Each row is a point. Each copy is the shape, with its points in the same order, stretched, turned, moved and blurred by noise. Some copies are also mirrored. Which?

Shape (7 x 2):
[[  1.3  -6.4]
 [ 17.2  24.6]
 [-22.1   6.8]
 [-11.9   3.5]
 [-15.6  -0.3]
 [ 34.6  -8.6]
 [ 29.8   8.8]]
Copy 1, 7 rows:
[[ 14.3  -0.8]
 [-21.3 -13.6]
 [  5.2  20.7]
 [  6.6  11.5]
 [ 11.9  14.5]
 [  8.7 -29.3]
 [ -6.8 -24.9]]
Copy 1 is: mirrored
Copy 2 (7 x 2):
[[ -8.3  -1.7]
 [ 36.1  11.4]
 [-11.6  27.0]
 [ -6.5  16.8]
 [-14.9  16.8]
 [  9.4 -28.6]
 [ 25.4 -12.9]]
Copy 2 is: only turned
Copy 3:
[[ -0.2  -1.5]
 [-22.7   1.6]
 [ -0.6 -18.0]
 [ -2.4 -13.1]
 [  4.2 -12.3]
 [ -1.7  24.8]
 [-12.8  13.5]]
Copy 3 is: only turned
Copy 4 (7 x 2):
[[ -4.7 -11.4]
 [ 25.4  11.8]
 [-20.1  13.9]
 [-11.0   5.1]
 [-15.7   3.4]
 [ 26.1 -25.0]
 [ 26.6  -6.8]]
Copy 4 is: only turned

Shape (9 x 3):
[[ 15.9 -27.0  -7.3]
 [-11.3  -9.5 -32.9]
 [ 31.5  -0.5  10.4]
 [-13.5   2.3 -22.0]
 [ 34.8   8.4   5.5]
 [ -7.1 -20.7  -6.4]
 [ -9.4 -12.1   0.7]
 [  0.9  -7.5 -11.0]
 [-11.8   8.4   5.6]]
Copy 1, 9 rows:
[[ 10.7 -25.6  21.2]
 [ -1.3 -42.6 -22.3]
 [ 18.7  13.9  29.1]
 [ -5.2 -23.9 -23.5]
 [ 26.5  21.8  20.9]
 [ -9.1 -30.9   3.9]
 [-11.2 -19.5   2.8]
 [  1.6 -19.3  -0.7]
 [-13.0   2.6  -8.0]]
Copy 1 is: only turned
Copy 2 (9 x 3):
[[-12.1 -18.1 -17.9]
 [ -2.5  26.3 -16.8]
 [-14.8 -32.1   7.6]
 [  5.0  22.3  -6.5]
 [-19.2 -27.1  13.5]
 [  7.8  -4.4 -20.0]
 [ 13.1  -4.5 -12.6]
 [ -1.4   1.5  -8.0]
 [ 19.0  -0.7   0.5]]
Copy 2 is: mirrored
Copy 3:
[[ 16.5 -22.9  22.9]
 [  6.9  18.1  15.1]
 [ 20.7 -31.4  -6.8]
 [ -0.1  17.4   1.3]
 [ 24.8 -25.9 -15.0]
 [ -1.5  -7.0  18.1]
 [ -6.4  -6.7   9.3]
 [  6.5  -2.3   6.8]
 [ -9.6   0.4 -10.9]]
Copy 3 is: mirrored

Shape:
[[ 18.8 -32.6   2.5  -0.9  14.1  19.8]
 [  2.4   6.4 -16.2  -4.1 -42.2   6.7]
 [  6.8   6.9   6.1  21.7  11.4  16.7]
 [ -2.4   9.6  -2.0  25.2 -11.0  34.0]
 [  0.4 -60.9 -14.8  -9.1   7.5 -11.1]
 [ -3.5 -14.1  13.0  -3.4  -6.2  -7.7]
 [ -4.6   4.3   1.0  -8.8  17.2  -4.5]
 [ 14.7  -5.2  -0.9  17.4   5.9  -7.3]
 [ -3.9   5.6   9.5  -8.0   3.5  -5.1]
 [ -4.5  -0.1   5.6  -9.5   9.3   6.6]]
Copy 1, 10 rows:
[[-24.8   4.7  12.4  22.2 -17.7  13.8]
 [-11.1   2.9 -22.9 -27.3 -30.1 -18.2]
 [  6.9  -4.1  -0.9  14.8 -18.2  17.2]
 [  5.9  -2.5  -7.6  -3.6 -46.0  22.4]
 [-55.7 -22.8   0.9  18.5  11.7  -4.0]
 [ -9.4 -16.3  11.6   1.6   1.2  -3.9]
 [  0.2  -0.5  -2.2  -2.3   8.0   8.7]
 [ -3.0 -15.3 -12.8  24.7  -5.2  -2.2]
 [  1.4  -4.8   6.5  -3.5   4.0   4.5]
 [ -2.4   2.3   7.2  -2.8  -5.8  11.5]]
Copy 1 is: mirrored
Copy 2 (10 x 6):
[[ 18.5  28.9  -0.8  -5.3  20.1  -9.0]
 [-11.4  -5.4  -6.8  -3.0 -13.4 -38.2]
 [ -4.2  23.2  -0.1  30.1  -9.9  12.0]
 [-14.0  25.0 -14.1  31.9 -13.4 -10.5]
 [  4.4   3.7  -0.6 -40.0  55.6 -13.2]
 [-17.2   8.4  -0.2 -18.9   4.0   2.3]
 [  3.6  -7.4  -8.0   3.7  -1.5  20.7]
 [ -6.5  13.4  13.8  11.0   5.6   2.9]
 [ -6.6  -0.7  -5.4  -2.0 -10.0  14.2]
 [  1.1   2.5 -12.5  -0.1  -4.9  11.1]]
Copy 2 is: mirrored
Copy 3 (10 x 6):
[[ 19.9  32.2  30.7  13.9  23.9  10.3]
 [  5.5 -19.8 -32.0  -7.7  13.5  10.8]
 [-17.3  14.2  -7.0  25.1   8.1   4.5]
 [ -8.5  -2.5 -25.8  36.4  18.5  22.4]
 [ 21.6  16.0  59.2  -8.8  13.9  10.1]
 [-13.6  23.7   1.4 -16.0   7.5  16.8]
 [-11.9  20.8   3.2   3.3 -22.6   1.4]
 [-18.4   6.5   9.5   1.4  13.0 -12.4]
 [-15.2  22.5  -7.1  -7.9 -11.9  10.0]
 [ -4.4  25.9  -0.6   3.5 -11.6  15.2]]
Copy 3 is: mirrored
Copy 4:
[[ 28.9 -25.3 -19.1 -10.9  24.5   7.4]
 [ 19.5 -14.3  43.8 -15.1 -30.7   3.5]
 [ -7.6  -7.2   8.0   2.8  14.6  20.2]
 [ -4.0 -16.5  32.4 -14.0   1.3  34.3]
 [ 33.8 -42.4 -46.4 -20.8  -7.6 -17.8]
 [  4.1 -19.0   4.0 -11.4   4.4 -17.5]
 [ -1.5   7.2  -7.6   0.8   4.4  -0.4]
 [  1.6 -20.9  -1.5  12.9   5.1  -6.3]
 [ -2.7   2.5   5.6  -4.8   4.2  -8.5]
 [  1.5   0.3  -1.7 -11.6   5.6   2.9]]
Copy 4 is: only turned

Shape:
[[ -3.4  16.4  16.0  -0.5   6.7   2.2 -21.2 -24.6]
 [-13.0 -13.8 -20.8 -11.0  -9.9  20.7 -25.4 -12.5]
 [  1.8  -1.3 -16.3  10.3  -1.7 -12.7  23.8  -3.7]
 [ 13.4 -12.9   3.4  -5.9 -39.5  18.7  10.1   1.6]
 [ -8.2   2.9  22.0  -6.8   1.2  -1.9  11.9 -16.0]
 [-22.6 -18.9  -1.0   3.6   9.7 -25.6 -10.6   7.0]
 [-14.4   3.1  17.1   2.1 -24.1  17.3  18.8 -16.3]
 [ -2.7   3.4  24.5   7.5  11.1  16.3  -8.4 -15.5]
 [ 11.4 -15.3  -3.9  -8.5 -22.2  -7.3 -24.1 -33.9]
 [ 15.2  -0.8 -20.5 -11.4   0.2 -16.7   4.0  -8.7]
 [ -1.8   4.0  16.3   8.0 -21.2 -12.4  12.8   2.4]]
Copy 1, 11 rows:
[[-18.8 -18.9   7.3 -18.3   7.8  16.9  -6.5  -9.8]
 [  3.5  -5.5 -25.0  12.4  18.1   5.8  16.1  40.9]
 [ -0.4  12.1   1.1   6.2   1.5 -33.4  12.8 -14.9]
 [  9.1   4.2  36.7  24.4  -1.2  -2.2  19.0  31.4]
 [ -8.3   6.0  23.0   9.2  -0.3  12.8   8.1 -22.9]
 [ -2.3  23.0  -9.8  26.3   0.6 -20.2 -23.9 -12.7]
 [-10.6  10.7  32.4  13.2  26.0  10.7  28.5  -0.2]
 [  4.2 -16.0  12.6   0.7  19.8  18.8  -5.1 -16.0]
 [-31.9 -33.6   0.9  20.3 -18.3   4.2   4.6  29.9]
 [ -6.7  -0.2  -6.6  -6.1 -25.4 -20.3  10.1   2.5]
 [-11.3  17.8  40.2   7.0   5.2 -10.8  -9.7  -8.0]]
Copy 1 is: mirrored
Copy 2 (11 x 8):
[[ -5.7   4.8  -4.2  30.8 -23.0 -11.8 -11.9 -11.4]
 [  6.3  25.9 -22.4   5.0  19.2  -6.5 -16.0 -31.9]
 [ 25.3 -21.5   8.1  -6.8  22.9 -14.5  22.1   0.7]
 [ 19.9 -23.6 -47.7  -5.7  13.1  24.9 -12.0  11.3]
 [ -6.4 -20.0  -9.7   8.5 -17.6 -10.1  11.3  -8.3]
 [-27.3   8.5  16.8 -15.0  12.6 -36.9  12.8   2.7]
 [  4.7 -16.9 -49.4   7.8  -7.4   3.1  29.4  -2.3]
 [-14.9   8.0 -12.7  36.2  -5.2  -0.2   3.9  -3.7]
 [  2.1 -21.3 -25.2   7.1  17.8 -22.5 -36.1 -23.1]
 [ 24.3 -22.3  16.4 -15.6   8.9 -15.7 -18.4 -15.9]
 [  4.4 -27.7 -19.4  -8.8  -5.2  -8.4  15.3  26.4]]
Copy 2 is: only turned
Copy 3:
[[  8.9  10.9   3.7 -27.0  -0.7   7.1 -15.0 -11.8]
 [ 17.5 -16.8  -3.9  -1.1   9.0  24.4 -23.5   7.8]
 [  1.1   2.5  10.1  20.2   4.0 -12.7  23.1   1.7]
 [ -7.4 -42.3   2.9   2.6 -19.2 -17.2   5.1   1.2]
 [-10.5  -2.4  10.3 -22.0  -0.1  -9.4   6.9   4.4]
 [ 26.7  20.5 -21.0  -2.7  10.2  -6.1   2.2  27.3]
 [-14.5 -19.0  24.5  -8.1  -2.7 -29.1  -4.6   3.6]
 [ -7.3   6.5  -1.9 -20.6   5.9  -5.1 -17.8  -2.1]
 [ 40.3 -21.3  -9.2 -20.5  10.3  15.4   2.5 -13.3]
 [ 13.7  -5.1   0.1  10.2  -3.5  18.8  28.0  -4.0]
 [  3.7  -2.5   5.2  -4.3 -14.2 -28.5  10.8   2.5]]
Copy 3 is: mirrored

Shape:
[[-16.9  -7.2  23.7 -15.5 -15.8  11.1  19.9   8.8 -10.4  -3.3  -7.2]
 [ -7.5  -0.4  -6.6 -12.3  13.8 -20.1  -3.2   0.9   0.5  -0.5  39.2]
 [-17.2  -6.5  -2.2 -24.9  18.3  13.2  12.3 -15.6   7.5  -0.3  -0.7]
 [ -1.5   8.2  26.7 -11.1  12.2 -43.6  -3.2 -21.0  -8.3 -35.3   7.2]
 [  2.3  18.0  -3.1 -27.3  27.3 -17.0   2.8 -19.2   4.8 -24.7  -2.8]
 [ 25.8   4.8 -11.4   0.8  10.3   1.0   1.4   4.6  11.8  -2.8   2.4]
 [-28.0 -10.0 -12.0   7.4   4.2 -15.6  -1.7  -0.2  -3.2   1.2  22.7]
 [-11.8 -11.9   3.8 -14.3  15.7 -18.9  24.8  -7.6 -16.5  10.8  -2.3]
 [-10.0 -41.0  15.8  -2.3  27.0  -4.7  -9.7  -4.4 -10.2 -13.6  -4.6]
 [-15.7  -6.6 -16.3 -28.2 -36.4 -17.7  12.6   2.5 -11.6   3.2 -16.5]
 [-18.6   9.8   0.2  11.1  -3.6   0.2   7.8  -2.9  13.0   6.6  -0.3]
 [ -8.9  -8.3 -24.0 -15.2  -2.1 -12.6  16.0  19.1  17.4   5.8   0.0]
 [ -1.3   1.4   9.0  11.7 -23.5   6.1  17.5 -15.5  18.7 -11.5  14.2]
 [-24.7  11.3   9.6 -10.7   4.8  25.7  18.2   0.4  18.0 -15.8   0.4]
 [  2.0 -17.2  17.0  -2.4  -6.7 -11.0   1.7  16.8  16.8  11.7  -6.6]
 [ -1.7 -17.0  10.7   0.7   6.9   6.7  10.1 -24.2  -2.1 -13.3  17.3]
 [ -9.1 -18.3 -13.3  21.0  19.4  12.4  23.1   3.2  12.8   5.0   7.6]]
Copy 1:
[[-36.7   1.6 -11.8   0.7  -4.1 -26.1  20.7   0.9 -19.5 -19.4  -0.7]
 [-19.7  11.5 -10.2   1.1   3.2  37.9 -17.6 -14.7 -17.1  28.6  12.2]
 [-36.7 -12.0   6.7  -4.1  -1.1  24.2   9.7   7.4 -14.9  -6.5  14.5]
 [-18.9  21.1   0.8  -0.4   5.9  19.4   7.6 -46.9   8.5  33.7  -5.9]
 [-20.9   5.7  20.2  -5.1  18.2  35.1   5.4 -28.2  -9.3  15.8   2.1]
 [ 11.2   9.9   0.1  -9.3   3.7  18.3   2.8   5.3 -10.7   3.7  12.2]
 [-23.6 -13.3 -13.6  -0.6   3.8  14.7 -25.8   4.4  -0.5  22.2  -2.5]
 [-30.0  -9.2   3.3  -3.5  11.7  -8.7  10.9  -1.8  -1.4  19.4  23.3]
 [-27.3 -25.2   2.3 -16.5 -32.1  11.0  -8.4  -8.2   4.9  -6.9  31.1]
 [-47.8  -1.6 -17.2 -22.0  49.3 -37.3   1.7   5.7   0.3  -7.0 -15.4]
 [ -4.4  -9.2 -11.4  -4.9  -1.2   2.1   6.1  15.3  -5.5  12.2 -12.2]
 [-16.2 -20.2 -23.7 -19.7  26.6  -2.6   6.9   7.5 -13.7  -2.1   7.7]
 [ -7.1  26.7 -31.6   9.8   0.4  10.5  23.0  12.9  15.4   0.4 -15.5]
 [-23.4  -9.0  -4.9   9.4 -10.9  11.9  20.9   4.6 -26.0 -18.8 -10.5]
 [ -3.9  -6.9 -28.0 -31.7 -14.2 -11.7  27.9   3.3 -13.9  -1.5  10.9]
 [-24.6  16.9  -6.5  12.5 -12.5  26.4   2.6   3.4  11.6   2.5  12.3]
 [  0.8 -24.5 -12.8   6.5 -11.6  14.7  -0.8  28.4   4.6  -0.2  22.2]]
Copy 1 is: mirrored
Copy 2, 17 rows:
[[-26.9  31.4  -6.2  -7.6  11.3  16.7   5.4  29.3  -3.1   6.9  20.8]
 [-13.1  -2.1 -13.5  18.3   1.4 -16.9 -21.3 -26.6  30.1   6.2   6.1]
 [-15.0  14.5  -1.0  -2.6  -0.7  32.4  -7.1 -12.6  -4.9  -5.3  25.5]
 [  1.4  23.0  -5.7  29.6  -7.6 -45.7   6.1 -21.2 -22.4   1.3  24.6]
 [ 17.2  20.6  13.4  14.5 -18.9  -1.7 -22.1 -34.0 -12.5  -8.1  32.5]
 [  5.3   3.7  18.9  11.9 -32.0  -6.0 -28.3  -6.8  -3.2  -3.8  -4.2]
 [-10.8 -22.2 -23.4  15.9  19.6  -8.6  -4.5  -9.7  22.3  -9.4   2.7]
 [-24.1   1.9 -11.8  25.2   5.5  12.4 -21.0  -1.7 -17.6  13.6  29.5]
 [-40.9 -19.7   9.1   7.6  -2.2 -13.9  20.1  -5.9 -28.0  10.0  41.8]
 [ 15.4   8.4 -30.7 -31.2  18.0  -0.9 -40.1  17.6 -20.4  15.1  20.9]
 [  4.2   9.7  -5.1  18.9   6.4  11.8  -1.3   2.7   1.5 -15.2 -17.5]
 [ -5.3  -6.8   5.4 -11.1  11.6   0.7 -52.1  -8.2   1.2  -7.7   8.1]
 [-10.3  19.4 -17.2   4.5 -13.3  -6.0   3.8  18.5   6.4 -26.2 -16.7]
 [-10.5  36.4  13.9  -7.3   6.5  27.8  12.2  10.3  15.1 -30.7  10.8]
 [-21.5  10.3  10.1   2.4   8.6 -21.1 -13.9   4.0 -21.4  10.3 -14.1]
 [-30.5   4.2 -13.1  13.4 -26.5   0.8  13.2   6.0   1.0 -11.1  18.2]
 [-27.8 -17.9  11.2  23.3  -9.0  21.5 -10.9   8.4   8.9 -29.4   0.5]]
Copy 2 is: mirrored

Shape (16 x 12):
[[  9.9  20.2 -30.6  23.2   0.1   7.4  11.8 -16.6  14.5  14.6  19.3 -21.3]
 [ -4.6  -3.0  14.5   9.0  -1.1  12.6   8.8  21.8   7.8   5.3  -3.2  -6.5]
 [-30.5  -6.5 -20.8  -3.5 -10.5  -6.7 -14.8  -4.4   3.5 -22.8 -14.2 -14.9]
 [ -2.9 -10.1  11.1   4.7 -11.3  22.1  16.9  32.8  43.8   2.2   3.9   2.7]
 [-17.0  -4.9 -22.2 -17.9  -7.6 -15.9 -25.7   0.9  -9.8   1.3 -15.5 -21.8]
 [ -2.3 -31.3 -12.9  -4.2 -17.5  -6.1 -11.6   6.5  -9.1 -15.0   0.8  -5.5]
 [  2.6   5.7   2.2   0.0  14.4  18.3  10.3  19.5  35.1  -2.6  30.0 -22.8]
 [  1.4   1.7   7.5  25.3   7.1  15.6 -12.1  30.0  31.8  -9.6   7.1   7.2]
 [ 13.2  15.6  -2.9   2.9  15.0 -36.2   1.1 -11.4 -12.4 -15.9 -14.1  14.1]
 [ 14.5   1.2  -5.4  14.1  28.4  -8.3  -3.9 -12.3  10.7  11.7  -4.0  13.1]
 [-22.5 -21.0   0.1  -2.8  -0.1   6.7  -2.8  13.3 -17.5 -16.4 -11.3  13.5]
 [  2.4   4.9   0.6 -14.3  -4.0  13.4  -3.8  14.1   8.8  -5.6   1.5  22.1]
 [-13.6   2.5  20.8  14.2  -0.2  10.8  -3.3  19.7  24.6   3.8  24.8  10.2]
 [ 35.3  27.7   0.7  17.7  22.6  -3.7  -8.6 -27.5  -8.7  -4.5 -10.6   1.3]
 [ 11.3  22.8 -20.6  19.6  -1.5 -10.7  -6.2  -0.6   6.7   8.9  10.9 -20.6]
 [-13.4  -2.9 -10.2 -14.0 -22.6 -13.8 -15.7 -24.1   7.3  -4.6  -1.7 -31.9]]
Copy 1, 16 rows:
[[ -7.4 -16.7   7.5  -0.8   7.5  22.9  15.1   8.0  33.5  23.7  18.4 -18.3]
 [ -8.8  -0.5  -9.9  -7.8  -4.2  19.2 -11.3   5.6  -0.3   9.0 -10.6  15.8]
 [ -7.0 -10.9  -6.2 -31.6 -15.4   0.2  -1.1  -9.5 -16.9  11.7  -0.5 -14.5]
 [-32.6  10.3  -7.5  -6.5 -27.5  46.2 -30.6   8.4 -16.6  -0.8  -2.4   0.2]
 [  2.5 -20.4   6.8 -20.4   2.8 -14.1 -15.5  -2.1 -15.5   1.1  -6.2 -13.4]
 [  2.0   7.6  -2.0  -9.6 -12.8 -10.1 -10.8  16.9 -17.4   1.3   4.7 -12.5]
 [-21.1  -1.0  -5.0 -24.8   3.2  35.1 -20.4  17.3  17.8   1.8  14.7   1.2]
 [-27.2   1.0  -2.1 -16.3 -17.9  15.2   4.1  16.9   0.2 -17.3   8.6  10.9]
 [ 27.4   4.0  25.2 -13.2   3.2 -26.0  16.6 -23.0  18.4 -15.3  26.5   5.8]
 [  1.3  -1.9  32.9  -0.4  11.5  -3.1  27.9  -2.2   4.6 -14.2  16.2   2.6]
 [ 15.8   9.9 -10.4 -20.7 -13.6  -0.6   3.1   7.8 -18.0  -7.5 -19.1   1.8]
 [ -1.6  -5.5 -11.0  -8.3  -9.2  11.5  -6.8   4.9  -8.4 -33.0  -2.1 -10.1]
 [-26.6  12.7  -9.3 -12.2  -7.8  16.0  -6.9  12.9   6.4 -13.5  -9.2   4.4]
 [ 13.8 -13.8  10.4   6.4  25.4 -12.9  43.4  -5.8  26.5  -4.2  32.8  10.9]
 [ -7.1 -21.6   9.5  -9.8   3.3  -2.9   3.9   9.6  33.0   9.8  16.7  -2.9]
 [-14.2 -15.2  -9.2 -10.1   9.4  -4.3 -12.7 -10.7  -5.7  25.7   6.1 -23.4]]
Copy 1 is: mirrored
Copy 2:
[[ 13.3  -6.8  -4.3 -30.6   0.4  10.6  11.0  -6.5 -14.5 -19.5 -18.9 -12.1]
 [  0.4  25.8  24.7  -8.1  18.1 -16.6   0.8 -23.6   3.5  -2.2 -13.7   4.9]
 [-14.0 -29.4  -4.3  15.6  16.7  23.0   0.8 -35.5  14.3  14.0   2.7  18.4]
 [  2.9  48.0  18.7  -7.2  14.8 -27.3  23.5 -48.3   1.6  -4.6  -2.7   3.0]
 [-11.4 -24.1 -22.8  13.6  14.1   6.8  -5.7 -18.4  32.9  11.5 -24.2  17.4]
 [-17.5   7.2 -20.3  26.3  22.9   5.6   9.0 -21.1  13.5 -12.3  -8.9  -4.4]
 [  6.3  31.2  10.0 -23.4   5.5  -8.7  13.6  -8.9  23.4 -22.3   7.8  -8.3]
 [  3.3  52.9  14.4 -11.7   8.7   9.4   7.6 -33.3  10.8  16.3   1.4   5.5]
 [-12.6 -15.2 -17.4   2.6 -23.3   2.3 -25.9  24.7 -16.7  25.7  -3.9  -3.0]
 [-11.8  16.7 -14.0 -23.2  -1.7   6.9  13.6  29.0  -9.0  24.9 -13.1   3.7]
 [-15.6  -1.7  16.1  17.5  26.9   2.2  -1.4 -12.5  12.0  22.0   1.3   0.7]
 [ 18.4  14.7  -4.1   9.3   1.0 -19.0  -5.0  -6.4  11.3  22.0   2.8  -4.3]
 [ -1.4  30.6  10.6 -16.3  35.7 -17.6  -1.7 -29.5  10.1   2.9   8.3  -2.2]
 [ 24.0   3.6 -10.5 -13.8 -27.4  18.4 -17.5  48.4 -28.1  20.4  -9.3   4.5]
 [  5.5   3.4 -11.6 -19.1  -3.4  10.0  -9.9 -15.0   0.5 -10.9 -24.7  -4.7]
 [ -4.0 -33.8 -34.4  13.0  21.3   1.8  -4.5 -25.8   4.2 -14.3  -4.6  20.2]]
Copy 2 is: only turned
Copy 3, 16 rows:
[[-11.5   4.8 -23.0  -3.9  -0.3  45.9 -15.1  15.0 -12.6   9.0  15.9 -11.6]
 [  1.8  -9.2  10.5  10.0   5.2   5.8   2.9 -17.1  -3.3   2.3   2.8 -19.0]
 [ 15.8 -14.8  19.9 -23.4  -1.4   5.9   1.8   9.4  23.0   2.4  27.0  39.9]
 [  9.1 -23.1   8.1  21.1 -16.7  -5.3 -23.4  -5.5 -19.4  17.5   8.3 -36.7]
 [  7.1   6.0   1.2 -23.0  20.3 -12.9   5.3  -1.7  32.3  -9.3  27.3  39.9]
 [ 27.3 -15.2   1.0 -10.3  13.2 -10.4   0.7  14.2  19.0 -25.4   2.7  21.8]
 [ -5.4   0.9   7.0  31.2  -0.1  23.1 -35.8   4.4 -33.1   8.3  10.5 -15.0]
 [ -1.3   0.4  21.6  -3.8   2.8  18.8 -38.4  -9.2  -5.0  10.3  -6.6 -29.6]
 [ -9.4  34.5  22.0 -27.0   8.1   5.3  25.7  34.6   5.7  13.1 -17.0  11.3]
 [-20.2  17.8   7.1 -26.0  27.4  16.6  -5.3  18.0 -13.7   6.9 -10.6 -13.0]
 [ 16.6 -17.2  25.4 -26.7   3.1  -4.9  19.2  -6.6  -2.7 -23.9   3.1  18.0]
 [ 14.0   3.6  -0.2 -18.4  -9.4  -8.4 -13.2  -0.4 -21.7   5.5  -3.3   1.1]
 [-12.9  -3.6  13.9   6.0 -15.0   8.0 -28.6 -17.8  -7.3  -3.3 -19.8 -22.4]
 [-13.5  37.8  -8.0 -21.6  36.3  48.8  10.2  15.7 -12.3  31.7 -24.2  -1.4]
 [-10.3  24.0  -9.6  -7.1   5.3  30.6 -13.9  10.9  13.0   5.4  12.4  -5.0]
 [  5.4  -8.5 -10.1   3.3   8.2   2.2  -0.9  12.3  30.7   9.7   6.5  42.9]]
Copy 3 is: only turned
